Each row of a before or after table is a point. One or more steps were done to the points. Then noise was added and the rows were shuffled. The steps act on columns, c1 being the first. Name the steps. A step turns or swaps two columns, mirrors them in a line or flattens them onto one, adds a multiple of one to another, or multiplies or shifts one. Angles are multiples of 10 degrees, from the lower column toward the higher: turns from -170 to 170, lines from 10 to 170 but not 90. Use the fewest steps. Two steps may share a column if one is a turn and the other turns, adds or multiplies; they go together, in the order done. Otherwise the lowest column goes first.
In the rows, 128 means zero.

Before (10 x 2):
[[ 90  89]
 [142  76]
 [ 96  67]
 [122 122]
 [217  41]
 [ 99  88]
 [193 128]
 [151 144]
 [169 138]
 [116 115]]
After:
[[ 96  86]
 [151 166]
 [126 143]
 [ 99 107]
 [191 149]
 [219  56]
 [117 133]
 [172 159]
 [140  96]
 [ 90 112]]
Steps: shift c2 by 20

Before, 13 rows:
[[ 91 170  98 122 108 184]
 [132  31  76 136 156 167]
 [127 137 140 104 149 175]
 [158  68 122 114 150 132]
 [128  10  86 139 127 119]
 [144  48 127 105 132 138]
 [160 198 101 113 121 181]
 [171 162  86  92  95 167]
 [145 180 126  15 101 138]
 [169 138  90 111  67 227]
 [135 164  46  92 139 215]
 [123  68  98 148 126 117]
 [174  44  90 138 133 114]]
After (13 x 6):
[[160 197 179 111 121 102]
 [126   8 123 136 125  88]
 [ 92 172 184 120 107  98]
 [171  43 116 138 132  90]
 [170 140 227 112  69  88]
 [122  68 116 151 127  98]
 [131  32 171 134 158  74]
 [168 163 165  92  92  85]
 [134 164 217  95 140  46]
 [156  70 135 116 148 127]
 [147 181 141  14  98 123]
 [143  48 139 106 134 127]
 [127 137 174 107 148 138]]
Steps: swap c3 and c6

Before:
[[108 147 135 118 151 139 138 127 174]
 [249 122 145 126 147 155 130 122 149]
 [114 135  67 145 139 170 104 137 148]
 [161 174 115 121 143 177 108 161 106]
 [137 154 121 132 133 108 131 139 156]
 [109 112 112 120 139 128 122 164 163]
 [113 155 140 141  89 150 108 128 154]
 [110 139 124 185 132 161 108 144 160]
 [120 121 146 111 137  88  83 119 179]]
After (9 x 9):
[[111 139 131 184 124 142  93 146  96]
 [109 147 150 117 124 118 117 128  83]
 [136 156 129 133 120 131 146 139 102]
 [114 134 107 144  72 145  81 138 108]
 [118 121 147 111 138 180 159 118  77]
 [113 158 100 141 160 145 101 128 100]
 [248 122 153 125 133 120  99 123 106]
 [162 176 134 120 110 143  76 162 149]
 [110 112 130 124 108 135 129 163  92]]
Steps: mirror c3 and c5 in the line at 30 degrees; mirror c6 and c7 in the line at 130 degrees; multiply c9 by -1

Before, 14 rows:
[[147 179 144  62 143 132 152 152 157 148 131 143 127 153]
 [141  71 142 144 133 103 153 147 145 123  80 174 106  15]
 [133 185 159 118  99 139  93 141 156 108 148 114 165 126]
 [170 176 145 154 136 104 128 161 150 131 116 116 109 154]
 [131 155 124  99 112 118 150 105  99 136 136 122 102  86]
 [124  45 179 119 155 161 128 146 136 127 149 143 105 153]
 [107 164 151 142 143 146 152 148  53 119 146 171 168 117]
 [156 167 132 115 202 140 117 153 121 145 144 146 171   7]
 [ 72 165 228 142 146  87  58  75 160 115 154 132 110 155]
 [122 126 183 145 112 113 125 141  93 160 132 134 167 137]
 [151 139 143 149 132  94 114 147 151 142 166 173 103  55]
 [157  34 127 152 109 105 154 142 126 101 125 147 189 166]
 [173 147 156  96 110 139 128 102 124 137 104 159 100 153]
 [147 173 143 132 110 144 162  98 164 150 143 132 115 127]]
After:
[[126  45  73 112 153 161 150 147 135 153 152 127 123 115]
 [110 164 121  93 143 146 107 146  52 131 146 155 173 112]
 [132 186 112 138  99 138 144 139 157 118 149 113 175 158]
 [154 166 140 105 204 142  31 154 119 154 143 121 166 200]
 [148 179 112  92 142 132 137 155 156 148 132  69 133  98]
 [ 74 164  26 131 149  88 188  75 159  86 155 143 143 177]
 [170 174 103 147 134 105 151 161 150 115 115 148 116 114]
 [160  34 149 118 107 104 147 140 129  85 124 157 185  86]
 [130 155 122 124 110 118  81 104  98 129 138  98 102 131]
 [141  72 109  91 132 103  19 149 144 103  81 160 113 165]
 [147 173 108 124 112 145 111  99 167 160 144 132 121 101]
 [121 128  90 132 113 112 136 141  97 149 132 147 182 125]
 [173 146  94  88 110 137 150 104 124 143 103 110 110 116]
 [149 139 107  90 134  94  75 147 151 120 164 160 110 175]]
Steps: mirror c3 and c13 in the line at 80 degrees; turn c4 and c12 by 70 degrees; add 0.7 times c6 to c10; turn c7 and c14 by -120 degrees

Before (10 x 20):
[[147 136 123 163 133 110 120 128 100 143 124 103 122  69  95 117 126  66
   99 105]
 [136 157 136 127 157 115 140 150 108 137 131 132 131  85 158 124 151 117
   98 147]
 [140 105 101  54  58  58  68 141 127 137  42 151 104 159 104 191 249 147
   82  81]
 [172 145 135 139 132 105 165 106 114 122 115 102 145  86 125 167 179  80
   92 103]
 [174 144 153 160 151 102 148 109 140 137  93 113 127  88 140  98 124 105
  134 163]
 [162 139 100 120 157  95 131  91 123 141 119 134 143  87 110 137 170  76
  113 143]
 [ 86 175 146  94 143 177 113 123 126  89 107 143 110 190 110  83 175 159
  122 126]
 [121 135 146 125 149 148 140 142 193 136 139 114 117  91 153 103 119 115
  139 150]
 [140 118 182 144 155 104 117 141 178 120 141 143 112 126 164 138 154  97
  126 185]
 [ 91 142 142  99 161 176  60 129 120  73 100 120 122 133 134  78 143 162
  165  93]]
After:
[[174 145 156 158 146 103 148 111 143 139  95 115 126  85 140  98 122 106
  135 164]
 [171 145 135 137 130 105 165 104 115 123 114 103 146  84 125 168 177  82
   94 103]
 [163 138  98 121 149  95 134  92 121 140 118 133 142  86 107 136 171  76
  109 141]
 [138 106 101  54  78  55  69 142 125 136  41 154 104 156 105 191 249 148
   84  80]
 [145 136 123 161 130 107 116 128 102 145 123 105 123  71  94 115 126  67
   98 108]
 [140 116 181 144 144 106 116 141 180 120 140 141 111 127 162 135 155  99
  126 185]
 [ 90 141 142  98 151 175  58 127 120  73  99 117 123 135 131  74 140 162
  164  96]
 [122 132 146 126 143 148 140 144 194 135 138 113 116  92 151 105 121 114
  141 148]
 [ 85 175 146  97 141 179 112 122 126  90 108 146 108 190 108  84 175 159
  120 128]
 [137 159 134 126 148 114 143 149 110 139 131 132 131  83 157 123 151 118
   95 145]]
Steps: multiply c5 by 0.7

Before, 9 rows:
[[137 135 163 115 132 100 101 156 133 100 134 105 193 134 162  69 130 156
   91 124  47 136 154 107 138 118  97 145 110 143 126  48 121 142  90  49
  142 107 113  96 163 137  99 199 144 189 125 166]
 [191 124  69 131 106 125 159 130 195 106 131 160 219 137 121 148 177 189
   58 163 183 247 176 101 127 134  72 154 101 104  81 102 150 143  85 159
  121 182 202 166 187 162 180 106 180 102 193 130]
 [105 145 226 154 116  94  73 122 130 121 145 100 198 145  96  97 146  50
  107 141 100 142  97 116 169  78 112  91 173 150  75 178 108 131 116 114
  119 126  72  87 166 131 110  75 121 107 105 107]
 [171 132 115 104 151 114  96 191  88 193 130  92 136 188 171 103  80 131
   93 140 110 200 111  94 141 101 126 197 209 186 153 103  86 135  14 200
  174 134  99 145 166  88 135 214 116 179 127  75]
 [187 146 150 155 171 103 132 181 123 143 142 141 150 134  68 120 217 124
  133  93  75 177 140 171 112  90  43  28  87  89 101 190 109 148 131 102
  185 144 213 149 175  77 102 100  94  71  77  59]
 [121 130 135  73 178 153 142 180 103 161 168 192 156  51 102 167 164 213
  142 226 191 120  96 153 118  92  74  83 132 182 151  58 112 143 125 184
  112 184 159 165 144 112 134 167 184 114 172 114]
 [109 102 136 134 143 122 128 107 127  91 203 145 104 178 114 135 212 140
  219 139 177 171 201  72 139 103 138  60 137 167 125 126 185 101 148 124
  110 132 175  14 187  54 144 189 136 117 211 214]
 [167 117 117 162 113 141 217  96 134  57 167 104 123 138 192  77 135 146
  136 147 190 125 105 110 159  84 138  27 170 146 166  45 146  24  67 122
  136 122 111 109  93 150 149 167 100 120 241  65]
 [ 99 173 223 132  98 139 101 117  75 118 152 163 165 137 249 213  60 102
  121  98 221 107 122 118 165 106 112 135 109 104 154 154 175 171 110  88
   85  74 148 127 137 128 135 116 118 178  97 106]]
After, 9 rows:
[[168 116 115 163 109 140 219  97 134  56 166 105 123 137 192  78 135 147
  138 147 191 127 103 112 159  83 138  27 171 137 165  46 144  26  69 122
  134 124 114 111  92 149 149 167  99 132 240  65]
 [167 133 115 102 151 113  96 191  88 193 131  90 136 186 172 103  79 130
   94 140 109 198 111  92 142 102 128 196 209 192 152 104  89 136  14 201
  173 135 100 146 165  88 136 215 116 168 127  74]
 [107 143 224 154 115  92  72 123 130 121 146  98 197 144  96  98 145  50
  108 143 102 143  96 114 170  77 111  91 174 136  77 178 107 129 118 114
  120 128  74  81 164 131 110  76 123 133 102 107]
 [135 136 162 113 132  99 101 155 133 101 133 106 192 136 163  71 127 157
   92 125  49 136 154 110 136 119  98 144 109 167 126  47 124 141  89  47
  142 105 113  94 161 137  99 198 145 149 126 166]
 [121 129 135  73 177 154 141 180 103 162 167 191 157  52 102 167 164 215
  144 225 192 120  97 154 119  92  72  82 131 162 154  58 112 144 123 184
  111 184 158 166 144 110 134 167 186 150 174 114]
 [ 99 173 223 130  97 139 101 116  73 117 153 164 166 137 252 215  58 103
  123  99 220 107 121 118 166 104 112 136 111 131 153 153 176 172 110  87
   85  76 149 113 139 128 137 115 117 131  95 105]
 [192 123  70 130 107 128 159 131 194 104 131 161 220 134 122 148 179 190
   60 163 185 246 177 101 126 133  72 154 102  99  81 102 149 143  86 160
  117 182 204 169 186 164 180 107 181 111 194 131]
 [108 101 138 135 141 120 126 106 128  90 205 145 103 176 117 134 212 139
  215 137 178 169 200  72 139 104 137  59 135 152 127 126 188 102 148 125
  110 129 177  21 188  55 146 189 135 141 210 214]
 [185 146 152 154 170 103 133 180 125 142 142 142 149 138  67 119 218 124
  132  91  76 176 139 170 113  89  42  28  84  73 103 190 110 146 131 100
  187 144 215 144 175  76 102  99  92  97  75  59]]
Steps: add -0.3 times c2 to c40; flatten c30 and c46 onto the line at 30 degrees

Before:
[[ 94 148 153  80  77 133 109 155 135 123 132 107  77  97 135 144 115 153
  133 128 132 108 141 111 125  96  87 152  95 199  67 126 104 154 135 165
  132 105 131 144 110 122 125 127 105 134 152 128 120  97 176 142 167 100
  160 106  77 165 102 134  80 106  89 145]
 [105 147 162  68  97 174 106 120 160 125 106 130 130  92 199 170 208 100
  115 186 172 144 151  82 122 154 102 159 133  19 101 127 163 114  94 109
  101 114 147 197 170 125 139 119 117  86 105  84 113 178  99 183  79  78
  142  57 110 161 127 188 119 108 125  99]
 [ 83 102 149  77 141 119 111 175 131 129  88 112  93  53 196 151 139 115
  132 104 160 105 107  60  71 160 106 135  86  99 152 124 124 147 156 163
  126 105 164 113 148 135  93  84 144 187 115  93 114  91  91 103 132 120
  113  96 113  74 181 118 213  84 130 117]
 [133 137 150  91 174 168 125  63 123  82  83 135 101 160 135 146 103  87
  136 131 151 118 143 120 136 175 180 108 141 124 131 105 188 166 160 142
   58  81 119 196 103  83  73 138 154 109 178 116 111 200  95 142 135 131
  120 134 108 168 125 118 145  90 167 163]
 [114 119 149 136 179 131 104 106 158 128 108 122 122 103 219 155 124 131
  145 122 142 120  50 140 121 118 158 135 100 162 146 132 137 193 137 125
  141 113 167 124 152 124 110 118 137 154 169  88 111 166 162 105 119 166
  133 139 158 136  94 159 155 201 118 158]
 [118 169 165 114 156 216 100 154 179 127 150 115 156 130 109 109 138 126
   88 150 152 128 133  97 162 161 212 156 174 104 121 143 143  98 116 127
  113 146 140 115 113 113 144 127 129 116  82  90 119 106  74 103  94 129
  146  97 152 137  81 141 108 103 166 123]
 [133 199 114 133 182 123 138 114 103  80  75 106 117 126 157 176 123 130
  125 173 124 123  60 112 180  70 153 163 116  98  96 173 141  91 171 130
  101 157 121 150 138  78 171 143 117  81  85 101  63 109 126 159 117 126
  139 121  84 125 113  86 136 139 154 108]
 [ 99 101 139  10 121 137 149 112 170 144 109 104 117  97 167 118 101 153
  120 185 164 211 139 131 158 149  71 110 149 101 146 119 108 112 130 130
  130  67 139 150  89 136  97 133 127 137  83  65 131 111 129 128 165 151
  111 129 165 163 156 157 166 171 120 163]
 [107  90 140 133 117 108 114 121  87 152  72 164  76 121 179 133 107 141
  100 142 132 147 118 145 139 143 138 181  93 117 184 116 114 139 111 158
  123  85 189 162 115 133 130 117  80 154 147  82 110 120 128 113 147 136
  132 103 110 111  76 126 121 132 126 112]
 [ 88 128 130 108 121 188  75  90 183 106 101 109  17  78 183  79 143 162
  128 105 132  86 149 178 108 141  44 134 102 139  93 127 162 108 135 114
  161  80 116 177 103 138 123 145 111 157 115 135 114  97 138 133 153 140
   97 132  78 157 149 100 163 117  82 145]
 [155 136 152 124 142 149 112 100  83 177 131 108 110 137 118 175 165 104
  128 108 132  77  80 116 140 121 150 184 123 139 155 135 174 153 117 145
  126 119 189 179 161 129  99 109 101 115  83  92 134 153 135 157 153 170
   93 104 100 107 147 167 101 102 155 195]
 [129 128 142  86  95 102 111  99 102 129 112 102 107 137 149 161 111  92
  171 100 118  82  80  68 118 109 119 147 149 123 102 124 104 124 108 101
  148 113 109 134 121 124 131 164  57 121 111  86 140 110 105 117  50 134
  141  97 112 165 107 154 127 151 109 135]
 [ 75 128 129 129 128 185 174  94 132 125  93  75 123  41 129 131 172  95
   60 111 152  83 123 141 166 179 121 164 127 194 129 124 164 186 155  88
   85 111 100 146 143  87  92 136 155 116 145 104 128  92 136 138 200 143
   63 122 166 144  92 116 145 114 115 130]]
After:
[[105 147 114  68  98 174 108 121 160 124 105 130 130  91 198 171 209 101
  115 184 171  88 151  80 121 154 102 161 135  17 101 129 161 116  95 109
  100 115 145 197 170 127 139 116 116  85 105  86 113 182  97 184  80  77
  142  58 112 161 126 187 120 108 125 100]
 [135 198 135 134 181 126 136 113 103  80  75 106 117 125 156 178 123 130
  125 171 124 144  58 110 181  69 153 160 115  97  97 173 142  92 171 131
   99 158 121 151 138  79 171 144 117  81  83 100  64 111 124 160 119 125
  143 122  84 124 113  85 135 138 155 105]
 [ 88 127  93 108 120 187  72  90 181 105 102 109  17  78 185  76 141 164
  128 105 132 185 150 174 109 140  43 132 102 140  93 128 164 107 134 115
  159  82 118 176 104 140 123 147 111 159 115 135 116  96 137 129 153 143
   95 132  77 158 149 100 163 116  84 147]
 [107  92 131 133 116 109 114 120  86 153  73 167  80 120 178 132 106 143
   98 142 131  98 118 146 140 142 138 182  92 116 183 118 117 138 110 159
  123  85 191 162 115 132 130 116  81 153 144  82 112 123 127 113 147 133
  133 101 109 112  75 127 122 130 124 113]
 [ 99 102 186  11 122 136 149 113 167 143 109 104 115  95 167 118 102 152
  119 186 166   7 139 130 159 149  71 110 150 100 148 118 108 111 131 129
  129  66 140 149  90 136 100 133 127 138  83  64 132 111 129 126 164 151
  111 128 166 164 157 157 166 173 123 162]
 [ 74 128  94 130 129 185 173  94 132 123  93  73 122  42 126 131 173  95
   59 111 151 189 124 141 165 178 119 162 126 195 130 125 165 186 157  88
   84 111  98 146 142  87  91 135 152 117 147 103 128  92 136 139 199 142
   65 123 167 141  91 117 148 115 116 131]
 [117 119 107 135 180 132 104 106 155 130 113 120 124 105 221 155 123 131
  145 121 142 128  49 139 121 120 161 135 100 160 146 133 137 194 140 126
  140 113 168 125 153 125 111 118 134 155 169  87 112 164 162 108 118 167
  134 140 155 136  96 162 156 200 117 160]
 [ 93 147  90  80  76 134 107 151 138 123 131 109  78  97 133 146 113 153
  132 129 128 142 141 113 124  94  86 153  99 201  69 125 105 152 136 164
  131 105 127 144 113 121 124 128 105 136 152 126 121  97 178 142 169 100
  158 104  76 166 102 133  78 106  87 145]
 [156 137  65 127 142 148 113 101  85 176 133 107 114 138 119 171 165 104
  126 109 130 188  80 115 137 122 152 182 123 138 155 135 172 152 117 145
  126 119 190 181 162 127  99 107 104 114  83  91 133 155 133 156 155 169
   96 105 103 106 145 168 104 102 155 194]
 [135 137 103  90 172 165 126  64 125  82  83 137 101 160 137 147 104  88
  139 133 153 131 143 120 135 176 180 107 141 125 132 106 189 166 157 143
   57  82 117 195 101  84  72 138 154 109 177 115 111 205  93 143 135 133
  120 133 108 167 125 117 145  93 170 164]
 [ 83 102  91  79 143 122 111 176 132 130  86 111  94  53 196 150 140 113
  128 104 160 150 106  60  71 159 107 137  86  97 157 122 125 148 154 164
  125 103 161 112 150 135  92  84 145 188 116  94 111  90  89 102 132 118
  112  97 114  73 182 118 214  82 127 116]
 [128 130  80  82  96 101 110 100 100 129 114 102 107 135 149 163 112  93
  170 100 118 185  82  70 119 108 117 145 148 121 101 124 105 127 107  99
  148 113 109 132 121 124 130 164  55 119 111  86 139 109 103 117  49 133
  141  96 111 164 106 157 128 149 111 136]
 [119 168  96 111 157 216 100 154 182 125 150 117 158 129 110 111 138 123
   89 149 150 109 135  99 159 160 214 154 173 106 121 142 143  99 116 129
  113 147 140 115 112 112 143 129 132 116  82  91 117 107  73 103  96 131
  146  95 156 138  83 140 108 104 165 123]]
Steps: multiply c22 by 1.6; turn c3 and c22 by -150 degrees

Before (9 x 64):
[[156  98 145 110 141 137 102 130 159 123 150 149 137 128  92 118 132 144
  131 141 162 115 140 165 140 120 137 174 113  67  83  80 130  95  97 133
  119 138 165 161 145 101 140 126 105 105 138 137 108  84 143 119 117 128
  124 170 130 140 146 123 125 122 104 116]
 [ 57 159 112 146 130 140 166 184  51  97 139 123 123 127 155 100 105 163
  136 150 153 166 140 161 100  98 165 102 103 107 114 129 149 129  97 145
  121 136 162  36 145 139 120 120 111 130 143  96 114  89 133 104 178 128
  155 163 134 111 102 138 121 119  95 132]
 [148 158 125 121 102 136 150 142  86 184 132 128  81 153 163 138 118 134
  199 154 153 119 163 108 167 151 132 126 147 136  63 125 125 129 139 140
  121  41  93 155 142 132 142 114 128 114 182  93 108 163 132 182 112 134
  111 171 136 122 120 144 187 123 128 127]
 [149 151 109 126 141 138 162 115 114 103 151 123 112 125 166  84 125 130
  104 127 118 113 164 186 153 179 146 100 139 124 128 140 121 100 105 132
  122 106 100 126 132 129  66 161 107 118 177  92 165 107 142  93 127 135
  153 129 134 124 178 126 130 104 104 105]
 [141 154  95 114 140 115 139 104 149 147  97 156 116 137 133 118 134 161
  106 152 162 144 135 134 100 154 135 110 105 106 117 141 135 105 113 119
  135 126 139  99 128 100 128 203 110 208 162 102 151 134 141 105 114 125
  121 177 132 143 175 151 115 153 101 134]
 [ 80 164 144 110  58 144  99 115 120 109 127 115 139 125 166 124 137 116
  142  91 136 115 153 178  85 110 139 126 157 128 129 128 121 122 154  78
  122 122 154 131 131 150 142 112 118 121 152 113 139  91 138 134 180 115
   49 114 128 174  33 156 122 115 132 136]
 [124 152 133 208 133 148 147 114 132 141  96  41 148 174 111 104 132 139
  106 129  93 112 142  96 111 140 140 153 103 138 133 125 131  86 198 110
  128 126 148 129 106 141 128 114 100 125  49 106 105 123 140 123 103 110
  161 154  59 145 178 137 123 137 109 105]
 [150  96 121 150 150 141 100 110  99  96 179 121  27 140 132 134  64 161
  106 134 157 136 139 106  98 120 149 102 148 131 114  61 150  96 137 143
  123 131 164  90  65 144 142 110 105 101 122 136 138 187  88 112 109 115
  158 124 138 116 126 130 130 136  99 128]
 [137 127 126 174  83 136 145 178 126 162 106 166 139 219 167 123 127 162
  180 137 126 119 138 138 156 106 129 105 198 140  45 131 134 149 167 123
  161  88 163 141   7 125 133 141 129 106 178  92 107 126  76 138 103 115
   67 170  72 140 130 162 131 132 166 131]]
After:
[[142 154  93 117 136 116 155 105 148 147  99 158 118 138 134 119 137 165
  103 153 167 147 140 134 103 154 134 109 105 107 119 140 134 100 112 118
  135 119 142  99 140 154 131 204 110 209 164 103 150 134 142 105 113 126
  120 176 133 145 173 153 123 155 100 138]
 [147  96 121 152 148 139  57 105 100  95 182 118  27 142 134 131  65 162
  110 134 158 137 140 106  97 120 149 104 148 129 112  61 152  97 138 142
  122 131 163  92  96 113 140 111 104 102 123 136 135 189  90 110 111 115
  156 125 142 118 127 128  73 136  97 123]
 [ 83 166 145 112  59 145  56 113 121 109 126 116 139 125 166 124 141 115
  141  93 137 114 156 177  86 114 138 124 159 128 129 123 119 122 157  83
  121 142 155 133 135 109 141 111 116 123 149 111 140  93 137 134 183 116
   52 113 126 171  33 158 126 117 133 138]
 [123 151 133 205 132 146 177 111 135 143  95  43 148 172 110 105 134 138
  105 131  95 113 143  96 112 142 143 152 101 137 132 125 129  85 199 112
  130 133 145 127 126 115 129 117 103 124  49 108 104 122 141 123 101 108
  159 156  57 144 180 135 108 134 107 107]
 [ 58 157 112 146 126 142 223 184  52  97 138 121 124 124 156 104 104 162
  135 151 152 165 138 163 103 102 167 101 105 105 114 130 151 129  96 148
  122 124 158  39 143 111 121 118 110 130 141  96 114  91 136 104 176 128
  154 162 136 111 101 138 139 117  96 132]
 [152 154 108 125 141 137 212 115 113 100 150 122 110 125 169  82 128 130
  104 130 115 115 169 188 152 182 143  98 140 124 128 140 121 101 105 134
  122 149 104 128 127 131  66 164 106 121 178  92 164 106 145  93 126 135
  157 131 136 125 176 126 132 106 104 106]
 [141 125 127 175  83 136 172 179 127 160 106 168 139 223 165 120 126 163
  179 136 125 118 137 137 155 102 129 102 199 138  44 131 135 152 168 124
  159 165 162 139  64 141 132 139 128 108 175  91 109 128  76 138 105 117
   68 169  70 141 129 161  23 128 166 131]
 [152 102 146 112 139 140  58 129 158 123 151 150 137 126  89 117 129 145
  135 144 161 117 143 168 142 118 137 174 112  69  83  79 129  91  96 135
  114 113 164 159 142 149 139 127 109 106 137 135 108  87 143 119 117 130
  122 167 129 140 142 125 142 122 108 115]
 [149 157 124 124 105 134 184 141  81 189 131 126  81 156 162 141 116 136
  200 156 150 116 165 105 167 149 133 126 148 134  62 121 125 131 140 139
  121 211  93 160  85 153 143 111 129 112 182  95 108 161 135 184 113 133
  113 172 135 125 124 147 169 121 128 126]]
Steps: multiply c7 by 2.5; turn c38 and c42 by -160 degrees; turn c41 and c61 by 60 degrees
